Each row of a before or after table is a point. The points were changed in one or more steps. Then noise was added and the rows were shuffled. The steps act on columns, c1 being the first. Write out the steps. A step turns or swaps two columns, mirrors them in a line or flattens them onto one, adds a multiple of one to another, or multiplies or shifts one. Angles are multiples of 10 degrees, from the lower column toward the higher: turns from -170 to 170, lines from 10 to 170 but not 90. Use the fewest steps. Two steps may share a column if one is a turn and the other turns, adds or multiplies; they go together, in the order done. Otherwise the lowest column goes first.
(in the rows, 128 means zero)

Before, 12 rows:
[[180 114  78]
 [201 101  84]
 [168 146  90]
 [119 174 137]
 [ 90 146 140]
 [208 127  93]
 [108 174 102]
 [ 78 156 121]
 [ 89 161  88]
 [190 123  76]
 [120 137 122]
 [104 174  69]]
After (12 x 3):
[[ 96 129 207]
 [136 160 116]
 [ 61 166 105]
 [117 150  76]
 [ 86 106 203]
 [102 157 108]
 [126 133 117]
 [ 84 117 182]
 [139 139  96]
 [ 89 146 167]
 [ 87 152  92]
 [ 79 126 191]]
Steps: swap c1 and c3; multiply c2 by 0.7

Before (11 x 6):
[[173  89 135 110 137 125]
 [143 107 129 185  68 180]
 [ 78 168  80 134 119 164]
 [ 88  92 142 181  77 165]
 [120 186  63 100 128 151]
 [168 116 118  85 147 148]
 [128 176  69  72 117 117]
 [163 164 139 108 148 110]
 [145 158 147 128 166 139]
 [ 73 148 101 118  52 149]
 [154 173 136  65 151 162]]
After:
[[173  88 135 116 139  66]
 [122 188  59  35 126  91]
 [167 117 116  74 149  85]
 [144 160 149 145 167  80]
 [ 90  92 142 194  76 107]
 [129 175  69  13 117  57]
 [ 76 170  81  85 119 104]
 [144 108 129 185  69 119]
 [164 166 139 119 150  51]
 [ 72 147 101  92  53  89]
 [153 173 137  73 151 104]]
Steps: add 1 times c3 to c4; shift c6 by -60

Before (9 x 11):
[[140 111 189  83 153 153 158 195 138 178 209]
 [ 81 127  64 166 160  85  59  97 100 111 118]
 [168 109  87 164 105  97  67  98 146 124 106]
 [154 165 153 132 133 215 176  99 131 150 167]
 [120 127 167 126 144  82 153 153  82 176 165]
 [154 192 156  73  89  97 135 109  92  75 129]
 [178 160 115 121 108 202 182 176 152 121  84]
 [ 90 122  85 147 120 185 173  72 173 160 155]
 [102 128 174  90 132 132 149  93  69  97 111]]
After:
[[199 159 115 123 107 203 100 177 151 120  84]
 [143 191 155  71  88  97 108 110  90  74 127]
 [157 121  87 147 118 186 179  71 173 159 157]
 [ 47 127  64 164 159  84 149  99  99 109 119]
 [179 163 151 131 131 215 121  98 129 148 170]
 [136 127 174  89 132 133 159  92  70  96 110]
 [148 129 168 125 144  84 143 154  82 175 163]
 [ 84 107  87 165 104  97  71  98 145 124 107]
 [162 110 191  85 152 153 129 194 137 178 206]]
Steps: turn c1 and c7 by -70 degrees

Before:
[[121 161 202 142 103 131  73 154 156 108 126 171 203 148]
 [186 146 173  94 141 145 136 102 134 170  83 103  71  78]
 [103 121 221  88 124 170  92 144 177 114 172 140 170 136]
 [ 71  81  93 136  74 169 158 140 149 123  98  97 161 109]
 [ 63 121 113 105  55 136 152 130 200 133 136  28 103 158]
 [184 101 107  78 119 132 119  75  93 128  99 123 118  83]
 [189 107 145 110 119 154 149  52 114 158 118 177  99 104]
 [ 55 122 123 117  87 132 149 192 125 156 121  58 157 180]]
After (8 x 14):
[[142 124 113 226  79 180 154  68  55 132 132 107 103 162]
 [ 92 136 175 151 149 131 136 185 114 168  87  94  73  73]
 [203 119 120 202  97 155 148  61 133 157 124 115 154 178]
 [ 65 101 111 135 123 135 114 170 162 122  97  81 114  81]
 [151  80  95 158 114 199 162  72 106 120  99 134 166 110]
 [149 126 224 119 149 160  94 114  76 115 171  86 174 139]
 [156 162 202  81 110 146  68 124  93 113 120 140 209 149]
 [ 37 107 143  83 136 148 147 170 141 150 107 113  98 103]]
Steps: mirror c1 and c8 in the line at 50 degrees; turn c4 and c12 by 90 degrees; turn c5 and c6 by -40 degrees; multiply c9 by -1

Before:
[[181 118 135  82 130 146 137 101 173 139 115 110 155  86  98 124 110 114
  169 113  92  88  92 116]
 [179  86 122 113 139 171 143 172 130 112  93 128 184 142 164 189 131 173
   81 165 113 101 145  85]
 [145 130 101  93  62 120 191 175 121  59 161  66 151 140 150 183 146 116
  143 150 105 172 201 141]
 [146 111 148 146  36 150  95 166 102 166 168 163 105 120 111 138  72 145
  101 156  58 108 109 128]
 [ 91 165 117 156 123 128 189 219 115 120  81 185 153  79 225  92 110 117
  128 121 165  77 162 101]
 [116 120 145 122 122  72  72  38 201  77 108 120 205 128 104 141 157  99
  173 172  81 160 102 134]
 [119 180  23 126  96  86 114 114 126  67 100 166 149 134 153 101  49 201
  109  99  40  95 133  96]
 [ 76 201 142  70 128 132 179 150 133  84  85 148 137 143  97 179 126  94
  110 117 127 200 106 127]
 [175 100  81 161 148 134 105 126  83 121  72  85 102 144 117 200  99 121
  118  83 185  84 128 148]]
After (9 x 24):
[[118 183  25 126  97  89 113 139 126 156 101 164 191 130 153 101  51 197
  160 110  43  97 135  98]
 [115 123 162 123 124  74  71  56 201 161 110 121 214 126 103  81 158  99
   81 173  82 161 101 136]
 [177  88 138 116 143 169 142 123 125 165  91 127 170 139 162 204 129 174
   88  77 112 101 146  87]
 [174 102  77 160 150 136 105  77  81 120  71  83 120 144 116 182 100 121
  175 116 182  82 127 150]
 [ 88 166 122 155 122 123 189 220 113 148  79 186 146  80 221 162 110 116
  137 130 165  80 164 103]
 [142 130  93  91  63 121 193 129 126 126 162  65 201 141 152 201 146 117
  106 142 108 169 198 141]
 [ 74 200 136  69 129 131 181 108 133 109  84 147 172 145  99 182 123  95
  136 108 123 200 106 125]
 [145 112 147 149  36 146  94 148 101 123 169 166  82 119 113 163  67 142
   98 103  59 107 107 131]
 [181 115 143  84 128 146 137 111 178 153 117 110 133  89 101 107 109 115
  142 170  96  89  88 118]]
Steps: turn c10 and c13 by -60 degrees; turn c3 and c10 by -20 degrees; turn c8 and c16 by 40 degrees; turn c19 and c20 by 90 degrees
